Each row is a point. To make a cloud, some directions were put in groups of two or more. Within a group, all points are equally far from the middle, so they leave a hole (a ring in 2 directions, a hollow ball in 3). The other directions are filled evenly. Then the cloud was stretched, turned, moved and blurred a little. How many holes are there, and how many directions does each take, smallest first?
In the rows, 128 means zero.

Cloud (13 x 2):
[[208 182]
 [188 140]
 [112 123]
 [ 81 131]
 [136 147]
 [126 142]
 [ 94 105]
 [124 149]
 [ 87 105]
 [196 164]
 [172  85]
 [156 119]
 [133  84]]
Holes: 0

Cloud (19 x 3):
[[114 159 120]
 [131  96  88]
 [131 150 179]
 [ 89 162 125]
 [168  98  94]
 [ 72 165  85]
 [160 125 137]
 [155 149 113]
 [104 130 146]
 [ 85 144  62]
 [ 84 127  93]
 [ 43 122 107]
 [156 146  75]
 [ 76 165  97]
 [126 166 136]
 [175 130 143]
 [ 91 207  78]
 [132 115  61]
 [142 159  72]]
Holes: 0

Cloud (22 x 3):
[[ 73 155  84]
 [132  54 139]
 [ 65  69 112]
 [ 98 165 123]
 [140 132 134]
 [ 97  65 123]
 [160  55 172]
 [137 146 186]
 [148  83  66]
 [145 136 101]
 [101 144 113]
 [ 50 143 165]
 [147  47 157]
 [107  91 141]
 [148 168 130]
 [161  66 120]
 [113 100 113]
 [124 114 179]
 [121 165 129]
 [164 134 111]
 [150 142 133]
 [105  64 130]]
Holes: 0

Cloud (29 x 4):
[[ 87 153 164 170]
 [119 147 122 142]
 [182 101  98 130]
 [ 79 112 170 120]
 [161 132  92  81]
 [127 105  95  77]
 [160 174 198 114]
 [166 130 106  98]
 [182 127  85 144]
 [117 106  65 177]
 [176 169 178 139]
 [149 137 145 173]
 [182  82  90 120]
 [ 91 109  67 179]
 [155  76 132  84]
 [ 84  97  89  85]
 [172  96  92 128]
 [ 95 129  83 165]
 [ 75  83 125 111]
 [149  67  85  78]
 [107  87 141 164]
 [106 131 131 179]
 [134 156  97  73]
 [208 133 132 175]
 [132 122 139  76]
 [ 73 170 174 129]
 [181 141 142 171]
 [126 173  91 132]
 [102 142 150 181]]
Holes: 0

Cloud (51 x 6):
[[133  89 185 180  88 158]
 [150 106 167 135  90 126]
 [154  78 128 205  89 159]
 [145  86  90 149 106 198]
 [ 88 141 108 135 159 116]
 [124 161 119 179  75 157]
 [ 99 130 125 178 136  77]
 [121 102 120 196 188 156]
 [105  85 115 160 102 114]
 [155  82 127 142 103 157]
 [ 94 115 104 112  96 104]
 [153 146 156 115 137 163]
 [146 126 195 120 110 165]
 [139  41 125 165  91 138]
 [120  74 129  99 180 115]
 [133 157 181 214 134 110]
 [136 208  78 158 110 127]
 [111 169 156 194 120 119]
 [ 95 182 167 215 162  95]
 [133 144 116 190  83  84]
 [178  85 127 203 117 138]
 [110 208 162 121 149 171]
 [133 152 170 170 115  99]
 [119 121 154 161  56  97]
 [106 135 149 145  87  60]
 [126 168  75 144 141 101]
 [177 142 109 112 196 141]
 [101 186 159 212 119 121]
 [113 181 191 134 117 171]
 [ 78 123 208 182 129 152]
 [119 156 138 155 151 115]
 [103  79 124 166  74 152]
 [113 186 115 169 169  99]
 [186 131 154 195 117  91]
 [139 190 130 117  64  99]
 [184  92  88 134 141 122]
 [163  82 119 171 181 105]
 [132 149 147 151 139 161]
 [160 120 114 197 116 141]
 [109 132  98 225 100 136]
 [150 127 175 202 116 147]
 [115  89 200 174 142 164]
 [137 121 131 103 188 174]
 [157 158  74 135  96 115]
 [143 138 150 216 121 133]
 [ 86 195 170 113  76 152]
 [123 108 116 172 123 150]
 [133 144 113  79  88 152]
 [135 132  68 160 137  94]
 [123 138 164 105 147 115]
 [132 150 146 173  72 143]]
Holes: 0
